Each row of a before or after table is a point. The points were changed in one or more steps. Then noise was added and the rows were shuffled. The steps act on columns, c1 being the first. Write out the steps. A step turns or swaps two columns, mirrors them in a line or flattens them onto one, adds a multiple of one to another, or multiplies or shifts one. Angles are multiples of 10 degrees, from the lower column toward the higher: turns from -170 to 170, lines from 10 to 170 but not 90. Use the fewest steps. Two steps may share a column if one is a turn and the other turns, adds or multiplies; they go together, in the order done. Otherwise the lowest column goes first.

Before (10 x 2):
[[ 1.4  6.0]
 [ 2.8  1.0]
 [-5.7 -3.0]
 [-1.3 -3.1]
 [-0.2  0.3]
 [ 4.0 -4.3]
 [ 3.6 -1.7]
 [-1.6  2.2]
 [-5.3 -2.8]
 [-5.0 -6.0]]
After (10 x 2):
[[ 0.0  6.4]
 [ 0.6  6.2]
 [-2.6  7.5]
 [ 4.4 -4.2]
 [-3.4 -2.0]
 [-0.7 -2.7]
 [ 0.4  0.3]
 [-2.1  2.8]
 [ 2.4  0.3]
 [-5.1 -1.1]]
Steps: turn c1 and c2 by -120 degrees

Before (11 x 6):
[[-4.1 -5.5 -2.3 -1.8  3.5  1.5]
 [-0.1 -1.4 -1.5  6.7 -2.8 -3.9]
 [ 1.7  0.6  5.9 -2.2 -3.5 -0.1]
 [ 2.4 -1.4  6.0 -5.9  0.4  0.2]
 [ 3.5  4.7  3.6  3.5 -4.7  1.2]
 [ 2.6 -3.4 -1.0 -4.2 -0.2  6.5]
 [-3.3 -4.5 -4.3  3.2  1.2 -1.0]
 [ 3.9  3.6  2.9  5.3 -0.6 -3.1]
 [-5.0 -7.1 -0.4  3.2 -0.2 -1.1]
 [-4.6 -3.8  0.3 -2.1  3.3  5.5]
 [ 6.2  0.2  5.1  4.2 -1.4  2.3]]
After (11 x 6):
[[ 2.3 -1.6 -1.0  6.8 -3.0  2.9]
 [ 2.1  4.7  3.5  3.1 -4.7 -2.9]
 [-3.3 -7.1 -0.2  3.1  0.1  4.1]
 [ 3.3  0.1  5.2  4.3 -1.3 -5.7]
 [-2.1 -3.2 -1.3 -4.6 -0.4 -6.7]
 [-3.9 -5.8 -2.7 -1.7  3.2  1.6]
 [-6.8 -3.8  0.3 -1.9  3.4 -1.5]
 [ 4.7  4.0  3.0  5.1 -0.7 -0.1]
 [ 1.8 -1.2  6.2 -6.2  0.2 -1.9]
 [ 1.5  0.5  6.0 -2.4 -3.6 -0.7]
 [-2.2 -4.3 -4.3  3.6  0.9  2.9]]
Steps: mirror c1 and c6 in the line at 160 degrees

Before (10 x 11):
[[ -0.1  -3.8  -4.0   0.8  -3.0  -4.2  -2.4  -5.9  -1.0  -1.2  -1.1]
 [ -0.1   0.3  -1.6   1.6   0.4  -0.4   2.9  -5.8  -1.6  -4.0   4.6]
 [ -4.3  -1.7  -0.7   1.1   0.8  -1.6   1.1  -6.9  -4.6   2.4  -1.0]
 [  7.4 -10.6   5.6   6.0   1.1   7.6   0.6   0.0   7.3   8.1   3.0]
 [  3.4   1.1  -0.3   2.2  -2.1  -3.2   2.3  -4.3  -5.3  -2.8  -4.9]
 [ -6.7   2.1   4.0  -1.7  -1.8  -2.1  -5.6   2.3   0.0  -3.0  -4.1]
 [ -2.7  -4.4  -1.6  -2.5  -0.3  -4.4   1.3   0.4  -3.9  -1.1  -2.2]
 [  2.0  -0.2   1.7  -6.8   2.5  -0.8  -3.7  -2.1   5.0  -3.2  -6.2]
 [  2.5  -2.4   1.7   1.8  -3.9   4.3   1.1  -4.7  -5.7   5.3   8.7]
 [ -1.4   2.1  -1.3  -1.6   2.9  -6.1  -3.8  -0.4   0.1   0.6  -0.8]]
After (10 x 11):
[[ -0.3   0.1  -7.1  -4.0   0.6  -0.4   2.5  -5.6  -0.4   1.6   4.3]
 [  7.9 -10.4   0.8   8.2   1.2   8.5   0.2   0.3  -0.4   6.4   3.0]
 [  2.5   0.0  -3.3  -3.0   2.9  -0.3  -3.7  -1.8   0.1  -6.8  -6.7]
 [ -0.7   2.1  -6.6   0.6   2.8  -5.5  -3.2  -0.4   0.0  -2.2  -0.7]
 [  3.8   1.1  -5.6  -2.7  -2.1  -3.4   2.2  -4.4   0.3   2.0  -4.3]
 [ -2.3  -4.5  -7.0  -1.4  -0.8  -4.9   1.3   0.3  -0.1  -2.2  -2.1]
 [ -4.0  -1.6  -5.7   2.5   0.6  -1.9   1.1  -6.3   0.3   0.8  -0.9]
 [  0.0  -4.0  -9.3  -0.9  -2.9  -5.0  -2.2  -5.9   0.1   0.5  -1.8]
 [  2.0  -2.6  -3.5   5.4  -4.4   3.2   1.2  -4.8   0.5   2.1   9.1]
 [ -6.5   1.5  -0.9  -2.9  -1.6  -2.7  -5.7   2.4  -0.3  -1.8  -3.8]]
Steps: shift c3 by -5.0; swap c4 and c10; add 0.3 times c5 to c6; multiply c9 by 0

Before (11 x 18):
[[ 2.1 -0.9 -3.6 -2.9  0.2  1.2  2.4  3.6 -3.6  5.3 -1.4  5.5 -0.3  3.7
   4.2 -0.1  3.2 -6.4]
 [-2.2 -2.1 -1.5 -3.7  2.8  3.7 -1.6  0.1 -2.3 -1.8  2.4  2.8 -1.9  7.7
   6.5  0.1  2.3 -1.2]
 [ 3.7 -2.7 -2.5 -2.7  1.6 -0.6 -1.7 -1.0 -0.3  1.6  3.5  1.8 -3.0  1.8
   6.6 -3.1  5.1  0.0]
 [-0.9  7.9  1.2 -4.1 -4.9 -6.6 -1.4 -1.6 -0.2 -5.1  3.2 -6.4  3.4  1.4
  -4.8 -1.0 -2.9 -3.2]
 [ 5.1  2.2  8.6  1.2  2.3 -0.7 -0.9 -1.7 -0.9 -1.6 -2.4 -0.3 -1.4 -5.8
   2.9  2.6 -4.1  1.2]
 [ 1.9  3.2  1.5  3.6 -1.3  2.5 -1.7  0.5 -0.8  0.7  0.2  0.8 -3.7 -4.0
   6.1 -1.9 -4.5  2.0]
 [ 1.0  6.0 -1.8 -5.3 -2.3 -1.5 -3.0 -6.3 -0.3 -5.4  1.6 -6.0 -0.5  3.7
  -8.1 -4.2 -2.9 -7.1]
 [ 3.2 -6.8 -1.2 -1.0  0.5  4.2  0.1  5.9  1.7  5.4  1.0  0.3 -1.3  6.3
   5.3 -2.7  2.2 -1.8]
 [ 2.3 -1.3  6.6 -1.5 -3.0  1.5 -3.6 -2.1 -2.1  0.5 -0.2  0.5  1.4 -8.6
   5.3 -1.4 -6.4  0.8]
 [ 1.4  2.7  1.1 -1.1 -4.8 -8.0 -3.6 -2.8 -3.7 -5.7  0.8 -2.0 -1.6  2.5
  -5.2 -1.1 -5.8 -5.2]
 [ 0.1  0.1  6.7  4.1 -0.6  0.0 -1.9 -5.0  2.2  2.4  2.7 -0.3 -0.4 -3.7
   5.5 -0.6 -3.5 -2.4]]
After (11 x 18):
[[ 2.9 -6.8 -1.2 -1.2  0.4  4.1  0.3  5.9  1.8  5.5  2.1  0.3 -1.4  6.3
   0.5 -5.9  6.4 -1.9]
 [-2.1  7.9  1.1 -4.1 -4.9 -6.5 -1.4 -1.6 -0.3 -5.0  2.7 -6.4  3.4  1.4
  -3.2  3.7 -5.7 -3.1]
 [-2.9 -2.2 -1.5 -3.8  2.8  3.6 -1.7  0.2 -2.2 -1.8  1.4  2.8 -1.9  7.7
   3.3 -5.5  6.0 -1.2]
 [ 5.7  2.1  8.8  1.1  2.3 -0.7 -0.8 -1.8 -1.0 -1.6 -0.7 -0.6 -1.5 -5.7
   3.7 -1.1 -3.1  1.2]
 [-0.7  0.1  6.7  3.9 -0.6 -0.2 -1.8 -5.0  2.2  2.5  2.6 -0.3 -0.5 -3.8
   2.2 -4.9  0.1 -2.3]
 [ 1.7  3.3  1.6  3.5 -1.2  2.3 -1.9  0.6 -0.8  0.8  0.7  0.9 -3.8 -4.1
   1.4 -6.2  0.0  2.1]
 [ 2.4 -0.7 -3.6 -2.9  0.2  1.2  2.4  3.6 -3.7  5.2 -0.5  5.4 -0.2  3.6
   2.0 -3.7  6.0 -6.5]
 [ 2.3 -2.9 -2.6 -2.8  1.4 -0.6 -1.7 -0.9 -0.1  1.6  4.7  1.8 -3.1  1.7
   0.5 -7.2 10.3  0.1]
 [ 0.3  6.0 -1.8 -5.3 -2.2 -1.6 -2.8 -6.2 -0.3 -5.3  1.8 -6.0 -0.5  3.7
  -7.7  5.0 -6.4 -7.0]
 [ 2.1 -1.3  6.6 -1.5 -3.1  1.6 -3.6 -2.2 -2.2  0.4  0.7  0.5  1.4 -8.6
   1.4 -5.3 -2.6  0.8]
 [ 1.1  2.6  1.2 -1.2 -4.7 -8.1 -3.6 -2.8 -3.7 -5.6  1.3 -1.9 -1.6  2.5
  -3.6  4.0 -8.5 -5.1]]
Steps: turn c1 and c11 by 20 degrees; turn c15 and c16 by -60 degrees; add -0.7 times c16 to c17

Before (9 x 32):
[[ -1.9  -2.2  -3.0  -4.5  -2.7  -0.5   4.8   4.3   4.8   0.8  -5.3  -1.2
    0.3   2.0   3.6   2.3  16.6   2.3  -2.9   9.9   3.2   3.6  -0.7   4.1
   -0.2   2.5  -1.5   4.1   5.2   4.0   2.5   0.6]
 [  1.7  -1.6   8.3  -2.0  -2.1  -3.4   4.8  -1.3  -1.4   0.9   3.4  -3.8
    0.6  -2.4   5.3   3.9  -5.6  10.2  -0.7   3.9  -0.7   1.4  -0.7  -5.7
   10.3  -3.7  -2.5   6.2   2.3  -3.1  -2.0  -1.0]
 [  1.5  -2.6  -2.9   6.4  -3.7   1.7   0.6   4.8   3.3  -3.1  -2.5  -2.3
   -1.1   6.8  -1.2   1.2   8.4   4.7  -1.8   1.5   0.8  -1.0  -2.6  -3.9
   -0.7  -1.3  -0.2   8.9   1.1  -2.9   0.1   8.9]
 [  1.9  -2.5  -2.4  11.3  -1.3  -5.9  -2.3  -2.0   1.9   0.0   1.5  -3.5
   -1.3  -1.4   0.5  -1.0  -4.5   7.1  -2.1   0.2  -2.3   2.1   1.2  -2.0
    2.6   0.9  -0.9  -1.6  -0.2   4.1  -0.5   0.9]
 [  0.3   1.6  -4.2  -4.0  -3.3   0.9   1.0   0.9  -0.3  -5.1   3.4  -3.7
    0.3  -0.3   1.3 -13.9  -3.4   3.0  -4.9   1.3   2.4   3.0  -6.7  -1.5
    0.7  -2.6   0.4  -0.6   0.2   3.3   0.9   0.2]
 [  2.6  -2.3  -1.5  -3.7  -1.8   5.7   4.3  -1.9   0.3   0.4   0.6  -0.5
   -1.6  -1.3  -1.0   1.7  -2.4  -2.2  -1.4  -3.3   3.0   3.6   0.1   0.8
    0.3  -4.1  -1.6  -3.8  -1.7   1.1   2.7  -1.2]
 [  0.4  -1.5  -0.4  -2.9  -0.2  -3.9   3.6   1.8  -0.2   0.8   3.6  -4.2
   -1.6   6.1   1.7   2.8   1.6  -2.2  -5.0  -1.9   1.6   3.1  -0.4  -6.0
    0.4   4.8  -2.4  -2.0  -1.1 -12.9   2.1   2.1]
 [  0.8   6.0   0.0  -5.1  -1.4   2.8   1.2   4.3   4.7  -7.1   1.7  -0.7
   -2.0   7.4  -1.0  -0.9  -4.7  -2.6   0.7  -3.0  -0.7  -1.0   2.4   0.2
   -0.5   3.3  -3.4  -1.3  -1.9   2.4  -6.6  -1.1]
 [ -2.6  -2.4   6.5  -1.9   1.0  -1.4  -4.0  -1.8  -4.3  -0.8   0.0  -2.0
    0.3   0.8  -1.0   2.0  -2.0  -2.5  -2.6  -0.9  -1.0   0.1   2.8  -1.6
    7.4  -3.3  -3.9   1.0   0.9  -1.2  -2.5  -0.9]]
After (9 x 32):
[[ -2.2   0.8  -3.2  -4.6  -2.7  -0.6  -0.1   4.2   4.5   1.0  -5.3  -1.3
    0.4   1.9  -6.2   2.2  16.7   2.3  -2.7   9.9   3.1  -4.4  -0.6   4.3
    5.3   2.5  -1.4  -4.2  -0.2   3.9   2.5   0.6]
 [  2.4   0.7  -1.3  -3.8  -1.7   5.9  -3.3  -2.0   0.5   0.4   0.5  -0.6
   -1.5  -1.1  -2.7   1.7  -2.5  -2.3  -1.2  -3.2   3.0  -4.1   0.1   1.1
   -1.6  -4.1  -1.8   3.8   0.2   1.1   2.9  -1.4]
 [  1.8  -0.5   8.3  -2.2  -1.8  -3.1   1.0  -1.0  -1.4   0.8   3.5  -3.9
    0.7  -2.2  -7.1   4.0  -5.7  10.4  -0.6   4.1  -0.7  -2.1  -0.8  -5.8
    2.4  -3.7  -2.4  -6.2  10.2  -3.1  -2.1  -1.2]
 [  2.1  -0.6  -2.4  11.4  -1.3  -6.0   2.0  -2.1   2.1   0.0   1.4  -3.5
   -1.2  -1.4   1.3  -1.2  -4.6   7.3  -2.1   0.2  -2.4  -2.9   1.0  -1.7
   -0.4   0.9  -0.9   1.5   2.6   4.0  -0.3   0.8]
 [  0.8   3.8   0.1  -5.2  -1.3   2.6  -1.6   4.3   4.8  -6.9   1.8  -0.8
   -2.0   7.3  -0.2  -0.9  -4.7  -2.6   0.7  -2.8  -0.7   4.7   2.1   0.4
   -1.8   3.3  -3.3   1.3  -0.4   2.5  -6.8  -1.1]
 [  0.4   3.2  -4.3  -4.0  -3.4   1.0   0.5   0.9  -0.3  -5.2   3.6  -3.7
    0.4  -0.1  -1.4 -13.9  -3.1   2.9  -4.8   1.1   2.4  -1.2  -6.5  -1.6
    0.0  -2.4   0.3   0.4   0.9   3.5   1.0   0.0]
 [  0.5   0.7  -0.5  -2.9  -0.3  -3.9  -1.2   1.8  -0.1   0.7   3.6  -4.2
   -1.5   6.0  -3.7   2.9   1.5  -2.5  -5.1  -1.8   1.8  -3.4  -0.3  -6.1
   -1.3   4.7  -2.5   2.1   0.4 -13.0   2.3   2.2]
 [  1.5  -2.7  -2.8   6.4  -3.7   1.7  -1.2   4.7   3.3  -3.3  -2.4  -2.3
   -1.0   6.8   0.3   1.4   8.5   4.7  -1.9   1.3   1.0  -0.7  -2.8  -4.2
    1.2  -1.6  -0.2  -8.9  -0.4  -2.8   0.0   9.0]
 [ -2.4  -1.9   6.4  -1.7   1.1  -1.4   1.9  -1.8  -4.4  -0.9   0.0  -1.9
    0.2   0.8   3.6   1.9  -2.1  -2.5  -2.7  -1.0  -1.1  -1.6   2.5  -1.8
    1.0  -3.4  -4.1  -1.0   7.6  -1.3  -2.7  -1.0]]
Steps: mirror c2 and c22 in the line at 20 degrees; turn c7 and c15 by -130 degrees; swap c25 and c29; multiply c28 by -1

Before (8 x 64):
[[ -2.1   1.5   2.7   4.7   2.0   2.6   2.0   5.6  -4.4  -0.6   0.3  -1.5
   -1.6   2.6   3.8  -2.7   1.3  -0.9  -3.0   0.4  -6.0   4.5   0.5  -3.2
    1.7   4.5  -5.1   3.3   0.6  -1.0   0.0  -1.8   1.0   1.7   1.2  -0.1
   -7.3   3.5  -0.6  -2.8   4.9   1.7   1.8   0.5   5.5  -4.0   7.0  -2.3
   -2.7   0.1   2.1  -3.7   1.6   3.6   2.3   1.6  -4.0  -0.7  -2.0   3.6
    2.2  -4.4   1.3   8.9]
 [ -5.3   4.4   0.7   2.8  -4.1   6.9  -2.8   0.7  -1.3   1.4   1.3   7.6
   -6.1  -8.5   1.9   4.7 -10.2   3.0  -5.2  -1.0  -0.1   3.1  -3.2   0.2
    6.4  -2.4   0.4  -0.3  -0.7   6.6  -6.5   2.0  -0.9   1.2   4.3   0.1
    2.5  -5.2   3.0  -0.9  -4.5  -0.4  -3.9   5.4   4.4   4.1  -5.4   3.9
   -1.2   0.9   3.5   1.5   1.4  -4.8  -5.2  -0.1  -3.0  -2.8   2.7  -5.1
   -0.5  -1.0  -1.8  -4.6]
 [  0.4   1.2   2.3   4.6   1.8  -2.5   1.5   5.2   0.9   5.7   1.1  -3.1
    0.7   0.0  -0.8  -0.8   1.0  -2.8  -1.0  -1.1  -4.8   1.8  -6.4  -1.5
   -3.0   3.1  -3.4   2.4  -2.8   0.0   2.2   0.5  -1.3  -3.7  -2.0  -3.1
   -1.0   1.9   0.8  -0.8   2.2   1.2   0.7  -1.9  -1.7  -1.2   8.2   0.4
   -1.0  -2.2   5.5  -3.3   4.1   4.1   4.0   1.5  -4.5  -0.9  -0.2   4.7
   -1.1  -0.8   2.5   7.0]
 [ -6.6   3.6  -2.6  -0.3  -3.8   5.4   1.3  -0.2   5.9   0.2   0.0   2.8
   -4.8  -5.2   0.5   2.9  -7.3   4.6  -2.6  -5.4   0.7  -0.2  -3.1   4.0
    2.8  -2.6   1.7   0.4   5.0   7.9  -2.0   2.7  -0.9   2.6   0.7   2.2
    2.2  -1.5   5.4  -2.1  -5.3  -6.6   0.0  -2.7   3.5   1.9  -4.4   6.9
   -1.2  -0.9   0.1   7.3   3.0  -5.3   1.9  -3.7  -1.7  -0.8   0.2  -2.7
    1.5  -5.9  -1.4  -8.4]
 [  2.5  -1.7   6.9   4.1  -2.0  -0.5   1.0   2.9  -0.5   3.3  -0.9  -4.3
    0.5   0.9   2.2  -6.2   2.4   4.1   2.5  -2.5  -4.4   2.4   1.2   1.1
   -1.8   4.4  -5.3  -1.1  -0.2  -3.0   2.2  -2.5  -3.2  -0.8  -0.4  -0.7
   -7.0   4.5  -3.1  -3.8   4.7   6.0   5.3   3.1   3.7   0.6   3.2   1.6
    2.2   1.0   0.1  -2.6   4.9   4.4   1.0   0.4  -2.1   0.8  -2.6   3.1
   -2.8  -3.2   0.0   5.3]
 [  4.4  -1.4   0.6   2.3  -2.3  -3.2   0.1   3.6  -1.2   2.4   2.0  -1.1
    0.8  -1.0  -1.9  -5.3   0.6  -1.2   0.7  -0.6  -1.3   0.9   1.8  -0.8
   -1.3   3.0  -3.3  -1.4   5.9  -1.1  -1.3  -2.6  -1.6  -5.1  -0.5  -1.7
   -3.3   4.1  -0.7  -3.2  -0.3   1.4   4.8   0.2   3.1  -2.1   4.7   6.0
   -1.7  -0.1   3.7  -1.6   4.0   4.1  -0.3   0.6  -3.5   1.5   2.2   2.1
    4.1  -3.1   1.4   6.2]
 [ -5.1   6.7  -5.5  -1.4  -4.1   4.8  -0.3  -1.5  -1.9   0.3   0.1   3.0
   -0.8  -3.7   3.1   9.3  -3.9   5.6  -5.2  -4.1   2.9   2.7  -0.5   4.3
    4.2  -2.5   3.0  -0.2   0.3   3.1  -0.1   4.8   0.0  -0.6   5.2   1.1
    3.5  -5.9   5.3   1.4  -5.0  -0.4  -2.3   3.0   0.2   5.8  -3.4   1.9
   -1.9   5.0   3.5   2.2  -1.3  -3.9  -4.7   1.9   3.4   0.2  -1.9  -2.8
   -0.1  -2.8  -1.5  -4.6]
 [ -2.9   6.2   2.0  -6.6   0.6   2.2  -2.7   1.4  -8.2  11.9  -1.0  -3.9
    3.1   2.1   3.2   1.6  -2.4   2.4   0.2   1.4  -0.6   1.2   1.2   1.2
   -2.0   4.7   5.0   1.7  -7.7  -5.5  -6.2  -9.6   0.5  -2.1   5.8  -2.0
    4.1   3.4   0.5  -9.1  -3.7  -0.7  -1.1  11.3  -3.3   1.4  -1.5   1.6
   -1.5  -6.4  -4.2   4.3   1.7   1.9   6.8   4.3  -2.6  -5.6  -1.7  -2.4
    1.5   9.1  -8.6   0.1]]
After (8 x 64):
[[  0.5   1.1   2.2   0.4   0.1  -2.5   1.4   5.2   1.0   5.7   1.2  -3.1
    0.7   0.1  -0.9  -0.8   0.9  -2.8  -1.0  -1.2  -4.9   1.8  -6.5  -1.6
    7.5   3.0   1.5   2.2  -2.8   0.0   2.2   0.4  -1.2  -3.7  -2.0  -3.0
   -1.3   1.7   0.8  -0.7   2.1   1.3   0.7  -2.0  -1.6  -1.2  12.2  -0.4
   -1.1  -2.2   5.5  -3.3   4.0   4.0   4.0  -3.6  -4.5  -0.9  -0.2   4.6
   -1.2  -0.8   2.5   7.1]
 [ -2.8   6.2   1.9   7.6  -0.7   2.1  -2.8   1.4  -8.0  11.9  -1.1  -4.0
    3.1   2.2   3.2   1.6  -2.3   2.4   0.1   1.4  -0.5   1.2   1.1   1.1
   -1.1   4.7   4.3   1.7  -7.8  -5.4  -6.3  -9.5   0.5  -2.1   5.9  -2.0
    3.8   3.3   0.4  -9.2  -3.7  -0.6  -1.1  11.3  -3.2   1.3   2.4  -1.7
   -1.6  -6.3  -4.1   4.2   1.7   2.0   6.8   5.0  -2.5  -5.6  -1.8  -2.3
    1.4   9.0  -8.6   0.1]
 [  4.4  -1.4   0.6  -0.1   0.4  -3.0  -0.1   3.6  -1.2   2.3   2.1  -1.1
    0.8  -1.0  -1.9  -5.5   0.5  -1.2   0.7  -0.5  -1.4   1.0   1.6  -0.8
    3.5   2.9   0.6  -1.5   5.9  -1.1  -1.3  -2.5  -1.5  -5.0  -0.5  -1.7
   -2.8   4.1  -0.6  -3.1  -0.3   1.4   4.7   0.3   3.1  -2.1   8.7  -5.9
   -1.7  -0.1   3.7  -1.6   4.1   4.0  -0.3  -3.3  -3.5   1.4   2.1   2.2
    4.1  -3.1   1.4   6.1]
 [ -5.0   6.7  -5.6  -4.4  -0.6   4.7  -0.1  -1.7  -1.9   0.3   0.1   3.1
   -0.8  -3.6   3.1   9.3  -3.9   5.6  -5.2  -4.1   2.9   2.8  -0.5   4.1
   -7.4  -2.6   1.8  -0.1   0.3   3.2   0.0   4.8   0.1  -0.5   5.1   1.2
    4.1  -5.9   5.4   1.6  -5.1  -0.4  -2.3   3.0   0.2   5.8   0.7  -2.0
   -2.0   5.0   3.5   2.3  -1.2  -3.9  -4.7   3.0   3.4   0.3  -2.1  -2.7
   -0.1  -2.8  -1.5  -4.7]
 [  2.5  -1.7   7.0  -0.8   1.2  -0.6   1.0   3.1  -0.5   3.2  -0.9  -4.3
    0.6   0.9   2.2  -6.3   2.4   4.0   2.5  -2.6  -4.3   2.5   1.2   1.2
    5.4   4.3   0.3  -1.3  -0.1  -3.0   2.3  -2.6  -3.2  -0.7  -0.5  -0.7
   -6.5   4.5  -3.0  -3.9   4.7   6.1   5.5   3.2   3.7   0.4   7.2  -1.6
    2.2   1.1   0.1  -2.6   5.0   4.4   1.0  -5.4  -2.2   0.8  -2.6   3.1
   -2.8  -3.3   0.0   5.3]
 [ -2.1   1.6   2.7  -5.7   1.4   2.6   2.0   5.6  -4.3  -0.5   0.3  -1.4
   -1.6   2.5   3.7  -2.7   1.3  -0.8  -3.0   0.3  -6.0   4.5   0.3  -3.3
    0.5   4.5   1.5   3.2   0.6  -1.0   0.2  -1.7   1.0   1.8   1.2   0.0
   -7.4   3.5  -0.4  -2.9   4.9   1.7   1.8   0.6   5.6  -4.2  11.0   2.2
   -2.6   0.0   2.2  -3.8   1.6   3.5   2.4  -5.2  -3.9  -0.7  -2.2   3.6
    2.2  -4.3   1.2   8.8]
 [ -5.3   4.3   0.7 -10.4  -0.5   6.9  -2.7   0.8  -1.4   1.6   1.3   7.7
   -6.0  -8.4   1.9   4.8 -10.3   2.9  -5.2  -1.0  -0.1   3.0  -3.3   0.3
   -7.9  -2.5  -0.1  -0.3  -0.9   6.7  -6.4   2.0  -0.9   1.1   4.3   0.2
    3.0  -5.2   2.9  -0.8  -4.4  -0.4  -3.9   5.5   4.3   4.1  -1.3  -3.9
   -1.2   0.8   3.4   1.4   1.5  -4.9  -5.3   0.4  -3.0  -2.8   2.8  -5.0
   -0.4  -1.0  -1.7  -4.5]
 [ -6.6   3.5  -2.6  -3.5  -0.5   5.4   1.4  -0.3   5.8   0.2  -0.1   2.9
   -4.7  -5.2   0.4   2.8  -7.3   4.6  -2.4  -5.4   0.6  -0.1  -3.2   4.0
   -4.5  -2.7  -3.7   0.6   5.0   7.9  -2.0   2.8  -0.9   2.7   0.6   2.1
    2.9  -1.5   5.4  -2.1  -5.2  -6.5  -0.1  -2.6   3.6   1.9  -0.5  -7.0
   -1.1  -0.8   0.1   7.2   3.1  -5.3   1.9   1.8  -1.8  -0.9   0.3  -2.7
    1.4  -5.9  -1.4  -8.4]]
Steps: multiply c25 by 2; turn c4 and c25 by 140 degrees; flatten c5 and c37 onto the line at 100 degrees; swap c27 and c56; shift c47 by 4.0; multiply c48 by -1
